Every row gives one point. Each copy is the shape, with its points in the same order, turned, moved and blurred by noise. Some copies are also mirrored. Which?
In the rows, zero is written as 128.

Shape:
[[191 158]
 [148 172]
 [ 48  86]
 [171 135]
 [139  93]
 [ 84 115]
 [115 176]]
Copy 1, 7 rows:
[[155 197]
 [176 159]
 [111  43]
 [139 174]
 [102 131]
 [132  87]
 [189 127]]
Copy 1 is: mirrored
Copy 2 (7 x 2):
[[211 141]
 [183  99]
 [ 45 112]
 [185 141]
 [124 167]
 [ 99 111]
 [158  82]]
Copy 2 is: mirrored

Shape (6 x 3):
[[189  77 116]
 [147 135 179]
 [103 179 163]
 [103  96 145]
 [ 87 197  94]
 [160 104 212]]
Copy 1, 6 rows:
[[ 62 189 144]
 [142 145 180]
 [193 134 145]
 [121 106 131]
 [216 156  89]
 [108 125 207]]
Copy 1 is: mirrored
Copy 2 (6 x 3):
[[147  54 144]
 [178 141 157]
 [140 194 132]
 [173 124  92]
 [ 75 187 100]
 [216 130 170]]
Copy 2 is: mirrored
Copy 3 (6 x 3):
[[143 161 188]
 [142 123 101]
 [104 134  58]
 [ 90 112 117]
 [ 74 203  39]
 [153  89 131]]
Copy 3 is: mirrored
Copy 4:
[[173  65 124]
 [101 121 165]
 [ 98 178 150]
 [103 112 102]
 [139 219 106]
 [ 84  78 180]]
Copy 4 is: only turned

Shape (6 x 3):
[[138 166 136]
 [194 193  96]
 [144 108 150]
 [133 171  83]
 [ 68  40 102]
 [151 184 140]]
Copy 1:
[[115 133 144]
 [181  89 128]
 [154 183 147]
 [132 110  90]
 [ 82 242  75]
 [148 101 156]]
Copy 1 is: mirrored
Copy 2, 6 rows:
[[173 127 133]
 [197 192 162]
 [163 131  75]
 [136 159 155]
 [ 57 114  42]
 [191 134 144]]
Copy 2 is: only turned
Copy 3:
[[ 95 102 129]
 [ 53 152 107]
 [140 119 164]
 [100 110  78]
 [243 101 125]
 [ 72  99 133]]
Copy 3 is: only turned

Shape (7 x 4):
[[136 173 114 170]
 [ 60  25 113 137]
 [ 67 145  77 134]
 [166 146 168 109]
 [176 112  94 116]
 [ 84 104 197 134]
 [182 119 178 128]]
Copy 1:
[[ 86 113 114 176]
 [181  38 183  75]
 [158  97 168 185]
 [101 163  99 103]
 [151 111  68 129]
 [ 99 120 184  71]
 [ 89 140  87  80]]
Copy 1 is: mirrored
Copy 2 (7 x 4):
[[146 186 171 155]
 [ 69  39 141 173]
 [122 122 185  97]
 [162 163  81 162]
 [193 120 125 166]
 [ 63 147  94 162]
 [161 165  84 189]]
Copy 2 is: mirrored
Copy 3, 7 rows:
[[113 181  81 159]
 [117  17  54 112]
 [158 133  23 129]
 [136 156 154  99]
 [179 109 143 158]
 [ 77 109  92  57]
 [104 135 166 120]]
Copy 3 is: only turned

Shape (9 x 6):
[[ 76 201  77 181 154 111]
 [119 177 139 141 200  72]
 [118 146  95 104 131 141]
 [246  58 177 114 109 136]
 [ 79 155 190 119 124  88]
 [ 74 195 126 147 118 129]
 [ 76 138 181 161 135 153]
 [ 83 134 114 155 206 118]
 [ 99 186 117 151 189 204]]
Copy 1 (9 x 6):
[[139 207  86 176 193 130]
 [112 184 115 178 122 201]
 [123 117  80 133 147 124]
 [134  11 214 105  98 167]
 [ 99 191 135 115  79 129]
 [117 197 102 119 162 109]
 [167 188 138  87 123 128]
 [177 176  88 166 125 170]
 [175 168  71  90 188 182]]
Copy 1 is: only turned
Copy 2:
[[ 77 145 189 107  55 123]
 [134 138 214 168 119 151]
 [ 93 104 133 108 141 128]
 [160  90  33 224 194 143]
 [173 179 168 119 150 113]
 [106 163 165 102 107  91]
 [113 211 127 128 143 125]
 [ 95 159 181 133 116 191]
 [ 17 167 161 138 139 128]]
Copy 2 is: only turned
